Each row is a point. The points of each table are mixes of a few directions, plus a little noise. How many directions does each table use, and how many do they share? Where both have some left over, give the other angles between the two spaces (their principal angles), to ten degrees, smallest first.

First:
|   4 | -26 |   5 |
| -38 |  46 |   3 |
|   0 |  83 | -20 |
|  19 | -66 |   9 |
| -14 |  -2 |   4 |
|  27 | -34 |  -2 |
Second (7 x 3):
|  38 |  -5 | -12 |
| -48 |   6 |  16 |
|  13 |  -2 |  -4 |
|  68 |  -8 | -22 |
| -15 |   2 |   5 |
| -95 |  12 |  31 |
|  38 |  -5 | -12 |
Directions: first 2, second 1, shared 1

First, 7 rows:
| -10 |   5 | -45 |   0 |
|  15 | -41 |  76 | -52 |
|  -2 | -12 | -51 |  13 |
|   8 |  12 |  -1 |  51 |
|  -6 |  -8 | -48 |  -1 |
|   2 | -18 |  53 | -62 |
|  -7 |  61 |  16 |  51 |
Second:
|   5 |  -7 |  61 | -40 |
|  -4 |   6 | -51 |  33 |
|  -3 |   4 | -37 |  23 |
|   3 |  -5 |  45 | -29 |
|  -4 |   5 | -43 |  28 |
|  -5 |   8 | -65 |  42 |
|   7 | -10 |  89 | -57 |
Directions: first 3, second 1, shared 1

First, 8 rows:
| -12 |  20 |  15 | -13 | -20 |  30 |
|  34 |   1 |  10 | -14 | -15 | -28 |
| -14 |  31 |  15 |  30 |  74 |  25 |
| -17 | -26 | -20 |  15 |  23 |   9 |
|  18 | -18 |  -7 |  -7 | -14 | -22 |
| -30 |  17 |  -9 |   1 | -36 |   0 |
|   4 |   7 |  -2 |   8 |   8 | -18 |
|  17 | -31 |  -2 | -20 | -20 |   4 |
Second:
| -36 |   6 | -16 |  12 | -14 |   6 |
| -33 |   6 | -14 |   9 | -13 |   5 |
|  95 | -20 |  39 | -28 |  38 | -13 |
| -19 |   4 |  -8 |   5 |  -9 |   3 |
| -28 |   6 | -13 |   9 | -10 |   5 |
|   9 |  -3 |   5 |  -3 |   5 |  -2 |
|  10 |  -2 |   5 |  -2 |   4 |   1 |
Directions: first 4, second 1, shared 1

First, 9 rows:
| -61 | -41 | -13 |  10 |  48 | -47 | -24 |  -8 |
| -46 | -46 |  -3 | -22 |  51 | -48 | -36 |  17 |
| -23 |  39 |  13 |  61 | -35 |  -4 |  29 | -37 |
|  -1 |  60 |  41 |  32 | -46 |   6 |  26 |  -8 |
|  72 | -20 | -11 | -77 |   5 |  42 | -14 |  42 |
|   7 |  14 |  -9 |  35 | -26 |  17 |  23 | -26 |
| -18 |   0 |  40 | -44 |  24 | -31 | -31 |  39 |
|  49 | -20 | -39 | -21 |  -7 |  42 |   6 |   0 |
|  15 |  11 | -14 |  22 | -24 |  20 |  19 | -21 |
Second, 7 rows:
| -12 | -19 |  16 |   5 |   7 | -27 |   4 |  -2 |
|  52 | -28 | -66 |   9 | -15 |  53 |  23 | -28 |
| -12 |  73 |  14 | -15 |  -9 |  23 | -31 |  28 |
|  11 |   5 | -13 |   0 |  -4 |  16 |   1 |  -1 |
|  43 | -58 | -55 |  12 |  -5 |  25 |  33 | -33 |
| -69 |  -6 |  90 |  -2 |  28 | -95 | -15 |  25 |
| -12 |  33 |  14 |  -7 |  -3 |   3 | -16 |  14 |
Directions: first 3, second 2, shared 1; angles 50

First, 11 rows:
| -30 |  -6 |  -3 | -13 |  28 |   0 |   9 |  26 |  -7 |  -5 |   1 |
| -25 |  -6 |  -9 | -10 |  19 |   0 |   7 |  24 | -10 |  -3 |   2 |
|   0 |   9 |  43 |  -3 |  21 |   3 |   3 | -20 |  21 |  -7 | -11 |
| -24 |  -7 | -13 |  -9 |  16 |  -1 |   7 |  26 | -12 |  -2 |   4 |
| -15 |  -4 |  -8 |  -6 |  10 |   0 |   4 |  15 |  -6 |  -2 |   2 |
| -21 |  -5 |  -9 |  -9 |  18 |   0 |   6 |  22 |  -8 |  -2 |   1 |
| -14 |  -3 |  -1 |  -6 |  13 |   0 |   5 |  11 |  -3 |  -2 |   0 |
|  17 |   4 |   6 |   6 | -14 |   0 |  -5 | -17 |   6 |   2 |  -2 |
|  25 |   1 | -16 |  12 | -31 |  -1 |  -8 | -13 |  -3 |   6 |   4 |
|  95 |  20 |  20 |  40 | -83 |   2 | -27 | -88 |  28 |  14 |  -4 |
|  -8 |  -3 | -10 |  -3 |   3 |  -2 |   2 |  11 |  -6 |   0 |   3 |
Second (9 x 11):
| -32 |  10 | -43 |  39 | -17 | -35 | -17 |  13 |  -5 |  17 |   4 |
|  17 | -21 |  36 | -14 |  23 |  21 |   6 | -23 |  -3 | -13 | -27 |
| -25 |  26 | -22 |   2 | -19 | -21 |  17 |  -5 |  10 |  -5 |  26 |
|  18 | -13 |  40 |  -2 |  12 |  26 |  -4 |   3 |  -3 |  -8 |  14 |
|  23 | -31 |  13 | -18 |   4 |  26 |  16 |  -5 | -19 |  -7 |  11 |
| -19 |  22 | -16 |  17 |  -5 | -36 |  -5 |  10 |  23 |  32 |  17 |
|  19 |   7 |   5 | -19 |   1 |  24 | -12 |  15 |  -1 | -13 | -14 |
| -11 |  11 | -41 |   0 |  -8 | -31 |   2 |   5 |   9 |  28 |  -9 |
|  10 | -11 |  29 |  -5 |  11 |  27 |  -4 | -13 | -11 | -31 | -21 |
Directions: first 2, second 6, shared 1; angles 90

First:
|  -3 |   3 |   3 |  -1 |  -6 |   9 |   4 |  -5 |  -6 |  -7 |  -1 |  -3 |
| -25 |  29 |  23 |  -7 | -48 |  72 |  30 | -42 | -49 | -57 |  -3 | -28 |
| -15 |  17 |  14 |  -4 | -29 |  43 |  19 | -25 | -30 | -34 |  -2 | -17 |
|  -2 |   2 |   2 |  -1 |  -4 |   6 |   3 |  -4 |  -4 |  -4 |   0 |  -3 |
|   7 |  -7 |  -6 |   2 |  13 | -19 |  -8 |  11 |  13 |  15 |   1 |   8 |
|  11 | -12 | -10 |   3 |  22 | -33 | -13 |  19 |  22 |  26 |   1 |  13 |
|  11 | -13 | -11 |   3 |  22 | -32 | -14 |  19 |  22 |  26 |   1 |  13 |
|   8 | -10 |  -8 |   2 |  17 | -24 | -10 |  14 |  17 |  20 |   1 |  10 |
|  33 | -37 | -31 |   9 |  64 | -95 | -40 |  55 |  65 |  75 |   4 |  37 |
|   5 |  -6 |  -5 |   1 |   9 | -14 |  -6 |   9 |  10 |  11 |   1 |   5 |
| -31 |  34 |  29 |  -8 | -59 |  88 |  37 | -51 | -60 | -69 |  -5 | -35 |
Second (10 x 12):
| -28 |   6 |  -5 |  -2 |  -9 |  48 |  -7 | -13 |  -4 |   3 |   4 |  -6 |
|  12 |  15 |  24 |  -4 | -30 |   3 |  33 | -19 | -35 | -50 |  -8 | -15 |
|  27 |   2 |  14 |  -2 |  -6 | -35 |  20 |   2 | -12 | -23 |  -6 |   1 |
|  21 | -25 | -22 |   5 |  42 | -62 | -27 |  36 |  44 |  51 |   3 |  23 |
| -13 |  -7 | -15 |   3 |  12 |  12 | -19 |   7 |  18 |  27 |   6 |   6 |
|  20 |  24 |  41 |  -6 | -47 |  -1 |  54 | -28 | -55 | -81 | -13 | -23 |
|  15 |  22 |  34 |  -6 | -42 |   8 |  45 | -27 | -48 | -71 |  -9 | -21 |
|  -3 | -18 | -26 |   5 |  35 | -20 | -35 |  25 |  40 |  55 |   8 |  19 |
|  -4 | -12 | -18 |   2 |  22 |  -6 | -23 |  15 |  26 |  35 |   5 |  11 |
| -43 |  -8 | -30 |   5 |  19 |  54 | -40 |   2 |  28 |  53 |  12 |   6 |
Directions: first 1, second 2, shared 1
